Each row of a before or after table is a point. One or more steps were done to the points. Then noise was added and the rows were shuffled. The steps act on columns, c1 being the first. Name the steps. A step turns or swaps two columns, mirrors them in a line or flattens them onto one, adds a multiple of one to another, or multiplies or shifts one. Angles are multiples of 10 degrees, from the lower column toward the higher: turns from -170 to 170, lines from 10 to 170 but not 90. Use the fewest steps. Two steps may share a column if one is a turn and the other turns, adds or multiplies; they go together, in the order done. Otherwise the lowest column goes first.
(in the rows, 128 means zero)

Before (11 x 2)
[[141 162]
 [125 129]
 [133  75]
 [134 127]
 [128 130]
 [ 67 133]
 [155 156]
 [131  81]
 [119  92]
 [109  85]
 [ 98 142]]
After (11 x 2)
[[ 87 130]
 [122 135]
 [ 89 115]
 [137  98]
 [164 147]
 [166  77]
 [169 156]
 [125 129]
 [125 126]
 [161 161]
 [171 141]]
Steps: turn c1 and c2 by 130 degrees

Before (11 x 4)
[[149  96 102 119]
 [161 152 110 165]
 [105 156 162 131]
 [117  99 104 123]
 [163 100 160 134]
 [119 147 158 165]
 [112 144 114 137]
 [139 106 138 115]
 [141 141 138 126]
 [118 120 137 111]
 [120 120 104 118]]
After (11 x 4)
[[118 167 139 102]
 [117 121 115  83]
 [119  78 126 220]
 [117 141 156 145]
 [106  65 126 131]
 [141 107 131 126]
 [119 178 122 117]
 [156 144 157 222]
 [167  99  73 143]
 [140 127 100  99]
 [147 179 119 106]]
Steps: multiply c3 by 1.6; turn c2 and c3 by 120 degrees; multiply c4 by 2.5

Before (13 x 8)
[[131 179 104 146  72 102 110 126]
 [136 155 101 134 132 165 153 157]
 [111 106 137 109  89 134 130 159]
 [147 150 159 140 120 115 105 171]
 [ 96 146 128  82  81 145 162 101]
 [ 95 112 117 146  86 131 162 122]
 [162 152 105 132  94 149 138 187]
 [121 129 113 134  95 142 140 141]
 [150  91 161 100 107 142 181  91]
 [ 77 118 150  84 154 115 154 134]
 [111 113 174 114  87 177 151  99]
 [159 150 174 119 159 127 187 115]
 [120 120 137 116 160 165 114 124]]
After (13 x 8)
[[167 119 130 175  95 146 109  97]
 [105 152 100 115 114  93 149 102]
 [145 180 111 106 186 108 142 134]
 [117  91  89 165 121 138  79 172]
 [ 87 155 149 124 144 142 103 107]
 [153 110 110 116 166 151  92 117]
 [120 128 118 124 163 137 118 112]
 [115 148 113 147  76 116  70 156]
 [123 105  96 147 153 129 131  91]
 [119 113  64 145 130 186 107 146]
 [ 70 153 123 126 170 108 118  93]
 [110 119 142 137  96 161 142 127]
 [149 144  97 179 166 168 103 135]]
Steps: turn c1 and c8 by 150 degrees; turn c1 and c6 by 40 degrees; turn c3 and c5 by -140 degrees; turn c4 and c7 by -170 degrees

Before (10 x 9)
[[171  85 149  95 154 127 108 163 131]
 [149  79 155 114  92  95 125 155 168]
 [111 138 119  95 112 176 105  94 107]
 [130  76 155 133  79 127 151  81  98]
 [126 150 191 169 122 150 155 118 101]
 [162 112 139 149 113 110 139 116 139]
 [140 141 168 105 135 179 185 103 103]
 [115 144 125 168 114 166 147 148 109]
 [ 98 125 115 100 154 114 138 119 106]
 [136  76 146 104 157 135 130 127 165]]
After (10 x 9)
[[110  91 145 113 156 140  95 100 104]
 [143 152 126 178 113 169 123 159 119]
 [139 162 192 178 122 152 121 148 149]
 [131 172 170 113 132 180  91 135 165]
 [161 122 123 104 114 175 150 122 159]
 [ 92  92 159 124  97  97  96 115  94]
 [144 101 156 143  80 128  74 122 182]
 [164 132 116 112 152 109 119 141 136]
 [ 79  84 148 103 151 125 121 151 115]
 [ 96 122 139 161 112 111 113 110 141]]
Steps: turn c8 and c9 by 50 degrees; turn c1 and c9 by 160 degrees; mirror c2 and c7 in the line at 20 degrees; shift c4 by 10

Before (8 x 12)
[[130 120 122 138 115 134 124 138 172 139 113  90]
 [135 116 124  79 130 105 170 139  81 184 163 148]
 [143 147 152 103 111 154 141 143 146 144 101  86]
 [125 155 141 144 118 170 130 140 140 131 125 108]
 [134 155 141 109 120 155 135 100 166 144 119 118]
 [130 130 129 130 103 170 154 112 142 137  85 113]
 [162 123 149 108 126 114 187 149 118 180 152 158]
 [ 96  84 168  82 132 111 184 144 113 177 163 151]]
After (8 x 12)
[[141 103 161 149  73 162 150  98 136 141 123 158]
 [183 156 159 184  65 109 125 154 180  94 101  89]
 [182 126 118 176  58  95  91 158 177 137 104 113]
 [137 136 134 122 130 136 168 109 120 128 120 170]
 [133 108 150 103 143 182 142 121 126 122 115 144]
 [143  98 139 135  90 167 163 130 126 135 158 129]
 [140 128 133 127 106 182 149  94 150 131 158 138]
 [177 123 139 153  95 115 126 141 187 164 101  92]]
Steps: swap c1 and c10; add 1.5 times c4 to c5; turn c2 and c4 by -160 degrees; mirror c3 and c12 in the line at 170 degrees; multiply c6 by 1.3; mirror c7 and c9 in the line at 40 degrees; turn c8 and c11 by -110 degrees

Before (10 x 18)
[[ 96 149 111 103 104 155 102 144 125 156 151  99 142 100 141 163 136 125]
 [142 114  87 163 138 146 148  83 146 106 106 138  89 121 150 152 119 109]
 [150 124 110  92 128 184 102 127  88 186 160 100 197 102  97 116 156 155]
 [155 130  77 118  88 134 127 120 114 168 156  98  99  98 124 157 140 145]
 [109 105  97 147 114  88 124  70 146 120 116 137  99 121 122 130 119  95]
 [ 60 134 123 144 110 138 124 118 129  87 116 167 125 129 135  83 110 171]
 [ 98 166 159 147 136 107  90 136 139  98  84 153 132 150 114  88 126 177]
 [151 106 108 111  83 134  99 108 107 135 158 111 121  70 162 180 118 127]
 [103 144 168 141 110 121 143 115 123 110 136 163 119 158 105 116  88 140]
 [129 140 104  90 119 175  75 122  78 190 150 122 127  97 127 126 127 131]]
After (10 x 18)
[[119 115  86 164 137 128 151  84 146 106 110 104 170 121 121 161 138 138]
 [118 134 124 144 146 128 126 117 130  87 114  97 103 129 153  46 110 163]
 [ 81 149 112 103 121 127  97 145 125 156 147 136 120 101  98 154 104 118]
 [125 129  78 117 116 128 122 120 113 168 156 151 140  99 108 197  88 159]
 [115 106  96 147 136 128 126  69 146 119 116 127 172 122 138 122 113 122]
 [152 124 111  92  99 128  98 126  89 186 156 170  58 101 126 162 128 105]
 [130 140 104  90 129 128  72 122  77 191 141 132 127  97 123 157 120 130]
 [102 105 108 112 138 128  94 109 107 134 152 113 134  70  93 237  84 130]
 [138 166 159 146 129 128  98 137 140  97  79 123  94 149 156  58 136 165]
 [121 144 168 141 167 128 142 115 122 110 139 122 127 158 169  71 110 143]]
Steps: turn c1 and c16 by 50 degrees; add -1 times c14 to c16; turn c5 and c17 by 90 degrees; multiply c6 by 0; turn c7 and c11 by 10 degrees; turn c12 and c15 by 130 degrees; mirror c13 and c18 in the line at 110 degrees

Before (9 x 20)
[[108 135 155 141 105 147 132 129 106 139 125 134 136 151 129 150 112 115
  123 129]
 [109 123 133 131  99 146 126 128 168 143 144 143 141 150 114 112 143 129
  142 131]
 [128 155 155 129  95 117 178  95 153  87  97 135 140 136 122 249 114 105
  141 128]
 [116 125 138 120 241 141 126 129 130 132 119 138 123  43 135 132 178 157
   87 134]
 [137 166 158 201 103 130 125 114 113 106 149 134 147 151 125 124 148 111
  142 161]
 [133 116 151 149  92 122 125 132 112 132 108 145 131 117 117 109 115 102
  111 141]
 [124 118  93 121 131 130 136 131 113 121 125 125 149 133 131 111 122 106
  143 127]
 [121 123  58 121 121 128 128 134 131 111 142 117 142 149 105 148 127 120
  101 138]
 [132 129 147 137  96 135 140 144 120 135  94 142  91 154 115 112 116 124
  139 127]]
After (9 x 20)
[[121 127 110 138  95 137 141 144 119 138  93 144  90 153 118 113 114 124
  138 133]
 [116 115 120 151  90 124 128 149 112 132 109 147 131 117 129 107 112 103
  110 146]
 [111 123 139 122 130 128 135  97 110 119 124 125 145 132 128 110 121 108
  145 127]
 [138 122 145 121 119 126 133  60 133 110 140 117 142 148 113 145 125 118
  102 149]
 [124 138 118 142 103 145 132 153 104 141 126 137 137 153 130 149 113 114
  127 128]
 [136 166 127 203 100 129 126 161 115 106 153 132 148 152 155 124 151 113
  143 152]
 [121 124 125 117 242 140 123 138 129 135 117 140 122  42 142 133 176 154
   89 130]
 [207 153 141 126  95 122 176 162 154  90 100 135 143 134 117 252 117 105
  141 136]
 [ 98 125 125 128 102 146 124 130 172 140 143 145 136 148 118 113 143 128
  143 137]]
Steps: add 0.7 times c16 to c1; multiply c8 by 0.7; turn c3 and c8 by 110 degrees; turn c15 and c20 by -40 degrees; multiply c15 by 1.3

Before (11 x 32)
[[128 100  89 136 133 128 103 159 137 135  70 112 156 124 107 125 108 129
  122  93 159 116 147 166 184 114  94 144 114 128  94  91]
 [124  85 130 150 110 111 142 162 145 136 146 159 122 188 148 138 132  84
  184  80 173 106 161 141 117  90 107 203 127 153 131  94]
 [ 99 151 120 116  72 119 133 141 126 100 133 178 156 116 165 178 108 118
  145 123 163 152 137  90 127  95 139 171 117 146 157 152]
 [134 119 118  98 168 152  89 138 111 160  90 104 166 126  77  92  64  97
  116 133 137 152 195 127 171 129 111 113 150 121  87  78]
 [148 116 102 108 168 141  88 163 104 147  79 118 167 107  96 124  94 129
  113 117 103 169 166 103 152 163 152 127 126 116 110 101]
 [111 130 117 129 110 140  75 174 111 189  83 106 151 139 112 102 106 138
  128 123 144 117 167 107 155 110 122 145 129 119 100  99]
 [109 126 175 140 167 165 121 106 103 129 113 166 183 107 133 167  98 144
  106 142  97 164 185  93 125 133 141 112 102 166 136  96]
 [124 103  94 152 112 151 142 113 190 127 140 127 160 146 138 142 139 114
  181  73 165 101 113 142 129  92 125 174 129 122 142 130]
 [116 148 128 103 154 167 118 131 129 134 129 143 144 115  90 159 122 146
   90 121  96 156 160 111 176 142 127 125 118 147 122 104]
 [ 89 153 139 173 151 103 158 112 121 113 162 162 168  97 106 160 148 173
   90 138 119 150 164 139 109 120 130 144 125 153 152 134]
 [139 120 122 103 133 144  74 168 116 155  99 162 183 104  85 101  83 162
  125  94 126 159 163 126 184 143 100 120 148 112  83  96]]
After (11 x 32)
[[133  99  93 138 131 128 105 119 143 138  96 117 162 124  87 124 111 133
  130  96 110 117 152 167 180 163  95 111 206 133 158  99]
 [136 129 117 101 179 147  80 125 109 155 144 107 167 140  82  92  58 131
  119 135 158 156 194 131 171 141 112 147 161 122 143  68]
 [101 147 120 118  95 119 135  95 125  92 123 179 158 126 134 184 106  83
  152 127  78 153 139  91 128 145 139  80 115 146 214 156]
 [ 86 152 141 172 113 100 160 121 117 114 117 163 168 156 118 157 150 175
   88 137 147 151 168 140 112 114 127  97  96 155 207 136]
 [114 130 176 136 146 170 118 131 101 128 120 168 181 155 148 162 104 164
  102 148 148 165 194  88 130 107 143 142 146 167 194  95]
 [120  90 128 144 135 118 142  85 143 131  95 158 130  47 112 144 130  90
  182  73  78 104 160 145 111 164 110  82 117 146 195 102]
 [124  98  96 144 126 148 141  90 196 122 121 127 160  92 115 142 134 102
  180  71  89  94 110 138 131 112 126  88 120 127 208 130]
 [134 124 118 104 110 147  77 143 123 154 128 166 183 157  91 102  89 156
  124  98 156 161 164 124 190 170  98 122 160 116 141 103]
 [112 125 115 134 108 139  74 109 105 181 141 101 144 113 104 100 107 122
  127 122 129 120 170 107 159 170 128 107 177 116 160  98]
 [118 147 125 105 134 170 120 144 131 134 123 140 142 145 120 158 122 151
   88 131 173 151 153 110 180 130 122 123 134 148 183 101]
 [152 117 104 109 156 146  87 168 100 154 164 118 167 157 124 125  93 156
  112 115 159 168 163 106 149 164 155 123 161 112 169 108]]
Steps: turn c5 and c18 by 40 degrees; swap c8 and c26; add 1 times c27 to c29; turn c11 and c29 by -110 degrees; turn c14 and c28 by 160 degrees; mirror c15 and c21 in the line at 160 degrees; shift c31 by 60

Before (11 x 48)
[[176 144 104 121 142 154 141 155  68 162  54 103 132 108 145 202 174  98
  107  76 132 138  83 149 126 105 102  99 112 130 133 127 151 114 150 138
   78 167  69  77 137 119 116 139  91 151 109  76]
 [ 52 123 145 139 143 119 152 120 145 101 163  92 150 126 127 133 112 156
  157 129 101 108 121 112 108 100 159 143  83 155 129 140 163 125 109  97
  114  99 131 117 165 143 130 174 144 116 118 129]
 [ 82 135  94 110  68 115 121  95 164  92  65  99 158 103 104 168 152 107
  117 117 125  82 128 125 123 172 145 132 117 134 122  91 127 145 102 118
  107  93 130 151 129 148  90 139 150 120 156  81]
 [163 181 153 140 117 154 115 197  57 154  48  97 168 113 154 173 140 113
  134  77 149 164  96 124 124 126 129  97 124 129 129 137 141 137 121 130
   69 171  88  92 126 131 166 140  97 162 113 113]
 [ 85 107 110 151  92 115 140 122 125 144 123 103 144 113 145  77 114 177
  134 121 151 112 112 121 129  91 145 145  92 166 164 123 140 137 131 105
  101 113 155 103 109 136 144 119 160 105 139 161]
 [ 85 141 127 141 105 111 143 104  91 112 140 126 125 100 115 114 114 141
  133 113 130 119 128 101 108  85 141 148  97 134 147 129 139 156 134  80
  117 111 161 147 130 110 134  84 127 121 149 158]
 [ 78 130 111 158 115  96 130 111 140  91 151 112 129 124 122 118  85 168
  132  99 141  99 106 119  97  96 148 150  94 145 168 132 156 115 131 112
  128 138 114 155 145 168 145 160 113 121 162 156]
 [ 95 122 120 115  94 105 137 119 121 119 170 102 120 122 111  73  94 146
  157 127 126 111 111 140 113 102 141 161 113 151 118 153 123 139 148 104
  149 116 148 141 151 145 134 175 130 126 159 141]
 [203 137 124 142 147 139 121 143 100 149  50 111 168 127 121 170 140 106
  109  80 117 167 107 158 147 112 114  71 106 117 114 139 143 120 147 132
   70 145  72 129 128 131 127 122 127 192 117 108]
 [ 64 133  94 100 101 113 118 101 170  54  65  85 148 132  98 145 121  97
  125 117 128 115 143 136 133 161 168 126 115 137 143  76 135 123 143 138
  101 112 172 161 125 127  58 150 122  86 103  83]
 [ 84 118 123 134 104  92 162 110 168 115 133 133 120 125 133 101  79 138
  156 118 142 121 121 105  90  78 128 149 119 154 130 110 149 169 136 102
  133 104 125 126 111 121 158 148 126 125 139 151]]
After (11 x 48)
[[ 15 138 124 143 148 140 120 146 101 148 120 111 168 127 121 108 140 105
  169  80 118 168 107 159 174 125 115  71 105 116 114 134 143 122 208 131
   69 144  70 129 128 132 128 121 128 132 118 107]
 [165 134  93 110  69 116 122  85 163  92  82  99 157 104 105 118 152 107
  167 116 126  81 130 125  59 146 144 132 115 135 122 105 128 145 177 118
  106  94 130 151 128 147  91 138 149 100 155  83]
 [169 130 111 157 115  96 130 113 141  92 140 113 129 124 122 134  85 170
  118 100 141 101 105 118  74 115 148 151  94 146 167 137 156 115 107 113
  129 138 112 156 143 169 146 159 113  96 162 156]
 [164 141 127 140 106 111 143 105  90 111 138 126 125 101 114 133 113 141
  113 113 132 119 128 101  75  43 140 148  97 133 147 138 139 156 118  79
  117 111 160 146 131 112 135  84 127 102 149 159]
 [ 71 182 154 141 117 155 114 196  56 152  96  97 166 113 153 135 139 113
  172  76 148 164  96 124 225 113 129  98 123 127 129 114 140 137 200 129
   69 171  88  90 128 130 166 140  97 126 113 112]
 [179 109 111 151  92 114 140 122 126 143 129 104 143 112 146 135 112 177
   76 120 153 112 112 121 118  78 146 145  92 166 164 125 140 137 134 105
  100 112 154 104 109 135 143 119 160 116 138 161]
 [151 123 120 115  95 104 137 127 120 119 161 104 120 122 113 157  95 147
   74 127 128 111 112 139 112  85 141 161 112 150 118 154 124 138  95 105
  149 117 148 142 152 144 134 174 131 104 159 141]
 [ 74 147 104 121 141 155 141 152  68 162 124 104 132 107 144 107 174  98
  201  78 131 138  84 149 164 126 103 100 111 130 133 118 151 115 206 140
   79 167  69  77 137 117 115 139  91 144 109  75]
 [160 118 121 135 104  93 161 105 168 117 136 132 119 125 133 155  78 137
  102 118 141 123 121 105  54  16 128 150 117 154 129 117 148 169 124 101
  133 104 126 126 110 122 158 147 125  97 139 151]
 [189 122 145 139 143 119 152 122 146 100 122  90 149 126 127 158 111 156
  133 128  99 109 122 112 103 106 158 144  82 155 129 142 164 127  90  96
  114  98 131 117 166 143 129 175 143  80 118 128]
 [211 135  95 100 101 113 118  83 170  54 121  85 149 132  97 123 122  97
  145 116 128 115 143 136  68 167 169 127 115 136 145  88 134 122 193 139
  101 112 172 160 126 128  60 151 121 115 103  82]]
Steps: multiply c46 by 1.3; turn c1 and c46 by 130 degrees; turn c8 and c32 by -20 degrees; add 1.5 times c8 to c25; turn c11 and c35 by -70 degrees; swap c16 and c19; add -1.5 times c34 to c26

Before (8 x 64)
[[174  75  87 112 129  79 129 104 152 126 125 105 105 110 132 139  98  56
   98 136 148 121 102 109 117 140 186 130 113 151 143 122 134 132 152  97
   89 164 129  88  92 127 145 116 126 127 132 136 153 124  84 109 118  89
   86 180 171 165 143 102 155 119 126 114]
 [ 96  87 154 181 148 118 159 127 113 145 140 129 136 159 164 122  92 101
  126  93  75 146  91 127 182 132 122  93 135 144 165 133 123 101 136 119
  138 130 137 102 143 106 125 133  96 103 144 127 148 101 138 144 132 140
  124 114 136 154 106 136 143  79 101 161]
 [113  88 122 124 138 109 123 135 100 124 130 152 137 139  95 119 156  58
  150 183 112 138 115  78 128 149 115 117  83 119 140 136  74 142  94 126
  168  85 105 105 115 144 193  89 128 160  82 100 193 106 102 125 124 144
  116 114 144 150 184 128 163  77 143 176]
 [149 124 103 118  85 166 125 109 154 129 164  77 140 158  99  72 143 121
   92 156  77 162  86 139 107 118 109  95 107 144 128 114  75 129 129 120
   98 120 119 164 141 144 140 122  93 118  79  75 178 136 139 118 126  87
   93 144  93 153 106 178 118 114 133 137]
 [118 121 134 193 160 136 152 188 141 131 131 147 134 160 127 110 151 115
  151 133 133 189 136  87 157 124 160  92  90 153 112 139 137 110 125 145
  119 115 136 144 162 110 114 116 103 151 157 159 119 140 126 135 125 145
  113 108 155 175 152  96 131 165 139  99]
 [125 132 106 160 119 191  88 131 129  97 138 126 112 120  94 125 121 141
  108 139  77  86 138  96 134 155 121 160 132  95 109 124  64 167 150 123
  102 101  98 108 106 100 150 118 148  93  77 116 110 125 156 113 107 174
  106 121 105 164 137  99 117 111 201 128]
 [125 109  67 104 157 149 137  98 127 142 144 149 119 113 104 142  92 125
  108 141  98 121 118 132 119 125 158 122  92 128 106  88 154 127 146 167
   70 149 143 114 126  95 151 120 170  65 124  99 106 155 140 113 134 120
  154 161 112  76  95 143 176 149 135 139]
 [116 133 124 131 136 110 176 133 127 154 126 172 125 144 122 114 132 141
  160 151 102 128 124 124 176 145 182 112 112 147 114 149 146 111 101 125
  113  90 108 132 122  97 181 155 179  80 140 154 105 126 142 123 164  87
  102 127 106  97 161 116 124 100 164 148]]
After (8 x 64)
[[173  74  87 112 114  79 130 104 177 126 124 105  96 110 132 139  97  57
   98 136 147 122 101 109 117 140 185 130 124 151 144 122 134 132 152  97
   90 165 129 100  93 127 144 116 127 128 133 136 153 124  84 109 118  89
   86 180 170 165 143 101 159 126 126 135]
 [126 133 106 160 123 190  89 131 130  97 138 126  88 120  93 125 121 141
  107 140  77  86 137  96 134 155 121 161 128  95 109 124  64 167 150 123
  101 101  98 115 107 100 150 118 148  94  77 117 110 125 156 113 107 174
  106 120 105 164 137  98 116 105 202 139]
 [116 133 123 131 121 110 175 133 125 154 126 172  80 143 122 115 132 140
  160 151 102 128 124 124 176 145 181 112 112 147 113 149 146 110 100 126
  113  89 108 131 121  98 181 154 178  79 140 154 105 126 142 123 164  87
  102 127 106  97 161 116 130  76 164 161]
 [125 109  68 104 121 149 138  99 126 142 145 149 156 113 104 142  92 126
  108 142  99 121 118 133 119 125 159 122 111 128 107  89 154 127 146 166
   70 149 143 118 126  96 150 120 170  65 124  99 106 155 139 113 134 120
  154 161 112  76  95 143 185 174 135 126]
 [ 96  87 154 181 155 118 160 127  98 145 140 129  55 158 165 120  91 100
  126  93  75 146  91 128 182 132 122  93 140 144 164 133 124 100 136 119
  138 129 138 109 142 105 125 133  96 104 144 126 147 101 139 145 133 140
  125 113 136 155 106 136 140  29 100 163]
 [112  87 122 124  92 109 122 135  72 125 131 151  53 139  95 119 155  58
  150 183 113 138 115  78 128 149 114 118  98 119 140 135  75 141  94 126
  168  84 106 112 114 144 193  89 128 161  82 100 194 106 102 125 124 144
  116 113 144 150 185 128 176  24 143 182]
 [118 121 134 194 122 137 152 188 155 133 131 148 194 160 126 111 151 116
  151 134 132 190 136  87 157 124 160  92  94 153 112 138 136 110 125 145
  120 115 136 139 163 109 114 115 103 152 156 158 119 139 127 136 125 145
  112 109 155 175 151  96 144 194 139 106]
 [149 124 103 119  64 166 125 109 180 129 164  77 114 157  99  72 143 121
   92 156  77 162  86 139 108 117 108  95 105 144 129 114  75 129 129 121
   98 120 120 153 142 144 139 122  93 116  79  75 178 136 138 118 127  87
   93 144  92 153 106 178 127  93 133 155]]
Steps: add 1 times c29 to c5; turn c29 and c61 by -20 degrees; multiply c9 by 2; multiply c62 by 2.5; turn c13 and c62 by -40 degrees; multiply c40 by 0.7; add -0.5 times c55 to c64
